Rows are points. Two turns around zero, p and q, are shown by what they do to some points. Write where each new point lands after one turn and then the other. Backwards means that the second turn is done in reverse. Each puzzle has new turns, and all numbers are rounded.

Turn p:
[-26   3  -2] => [-25   6   6]
[-37  13  19] => [-27  23  25]
[42 25 -4] => [ 39  16 -25]
[ -1 -36 -23] => [-11 -40  -9]
[22 -5 10] => [24 -6  3]
Turn q:
[40 15 14] => [ 19  38 -14]
[-3 13 13] => [-13  10  -9]
[-26 -12 -45] => [ 11 -52   3]
[-11 -16  18] => [-16   4  21]
Where do these land?
q, then p: [15  9 32] => [-9 34 -9]
q, then p: [-38  13 -34] => [-19 -49   2]
q, then p: [36 -8 -8] => [ 34  11 -13]
p, then q: [-13 -15  10] => [-16   6  14]

Turn p:
[ -8  19  -5 -57] => [-49  -4 -36  -6]
[ 15 -37  21  15] => [ 22 -35  24  -3]
[-17 -26  19  16] => [ 11 -20  21  25]
[  7  15 -31  11] => [ 17  27 -17  -9]
[ 4 29 -4 16] => [ 0 32  9 -8]
Turn q:
[-28  43   8  33] => [ -3   3 -54  30]
[ 11 -12  23 -17] => [-21  11  15 -17]
[-2  4 -6 -5] => [ 6 -2 -4 -5]
[ 18  17 -13  -7] => [22 18 -2 -6]
[-22   4 -24   1] => [ 17 -24 -14   1]
[-8  6 39 -4] => [-36  12 -13  -6]
[ 31 -62 -27  -1] => [ 14 -18  71   3]
Where do these land?
q, then p backwards: [13  4 28 -7] => [ 0 31  3 -6]
p, then q: [-36  16  -7  35] => [  0  31 -24  36]
p, then q: [ 27 -16 -23 -14] => [ 24  -5  24 -23]
q, then p: [  5 -29  14 -19] => [-27 -18   8  17]
p, then q: [-43  38 -12  11] => [ 12  10 -47  33]
q, then p backwards: [ 34 -13   1  -7] => [ 6 19 15 27]

Turn p:
[ 32  -1  19   1   9   0   1 -17] => [ -9 -15   3 -16  -8  -3   7 -33]
[-19  10  12 -18  28   3 -26  -1] => [-12   2 -33   2   3  -9 -33  -4]
[-15  11 -10 -11 -39   3   0 -14] => [ 31  17   7 -14 -18  13  -6  18]
[ -5 -37 -14  24  20 -18 -12  73] => [-22 -39  -3  63  35   5  13  31]
[-19   5  19   6 -10  59 -12 -11] => [ 12  20  31   0   6  -3 -53 -17]
[ -8 -20 -16 -34   5  11  52  -8] => [-41  29  20 -29  -2  15  11  26]
[-21 -13   3  16  12 -33 -20  -1] => [ -3  -5 -25  34 -20 -16   5   6]
[ 12  27 -12  24  -4   8  -9 -16] => [ 31  13  -2  -1  11  -5   9 -26]
[-21   3   1 -27 -10 -27  55  10] => [-19   7   7 -32  -9 -16  22  53]
[ 65  15  -3  19 -11  -7 -29 -15] => [ 32 -30  -7  -8   2  20  26 -54]
Turn q:
[-15   1   4 -10  -1  22 -22 -18] => [  7 -10  -9  -2   6   8 -10 -35]
[-16 -24 -12  17   2 -42  51 -31] => [-43 -39 -10  16   0  11  33  41]
[ 40  29  24 -25  -4  31 -58   4] => [ 38  30  37 -33   9  -8 -15 -53]
[ -3 -43   3  39 -17 -40  53  -4] => [-36  -5  -5  30 -20  29  44  52]
[  1  41  -7   4 -19 -19  18  17] => [-13   8  15  14 -15 -46   1  11]
[-19 -31 -21 -24   5   2 -43  10] => [ 23  -5  -1  19  32  28 -40  -6]
[31  3 -9 -4  4 26 23  9] => [ 29  -3   1 -23 -26  -8   8  15]
[ 14  20  -7 -10   5   7 -19 -11] => [ 15  -5  12 -13  14 -16  -1 -17]
[ -9  16  15 -18 -16  32 -17   7] => [ 11   9   1  -3 -19  -5 -23 -37]
[-3 22 -5 34  9  8 -7 11] => [  6  24 -22   4   8 -24  14  -3]
[-22 -33  15  -4  33 -25  20   6] => [-35  -3 -18 -11  10  30 -13  32]
Where do these land?
p, then q: [ 25 -19 -19  -6  19  27  27  12] => [-23  -6 -39 -27  -7   3 -16 -15]
q, then p: [ 16  -3 -12   2 -32 -23 -10  -4] => [ -4 -17  22   5  -3 -33   3 -13]
q, then p: [-17   0   5 -22 -23  30 -16   0] => [ 21   7   3   5 -26  16  -4 -32]
q, then p backwards: [ 10 -13  11  21 -15   1  -7   8] => [ -3 -10 -26  10  -6   0   3 -15]
q, then p: [ 12  48  60 -11  56  -1 -11 -10] => [-19  27 -62 -49 -25   0 -29  28]
p, then q: [-65 -18 -15  12  19 -28  45 -18] => [-40  30   0  38 -15 -61 -11  20]
p, then q: [ -7   5 -13   6  32   3 -20   5] => [  6  -8 -22   4  27 -16  11   4]
q, then p: [ 19  16 -17 -11 -14  60 -15 -15] => [  1 -10   6 -28 -32  33  31 -35]
q, then p: [ 10 -12   6   5  26 -11 -18 -18] => [-31  13  -6 -12  16  -3 -12  -5]
p, then q: [ 22   1  11 -16 -40 -27  -9  23] => [ 29   3  12   0 -26  41  -7  21]
p, then q: [-25  -4 -16  18 -28 -29  36  18] => [-14  37   7  -2 -34 -13  -2  39]
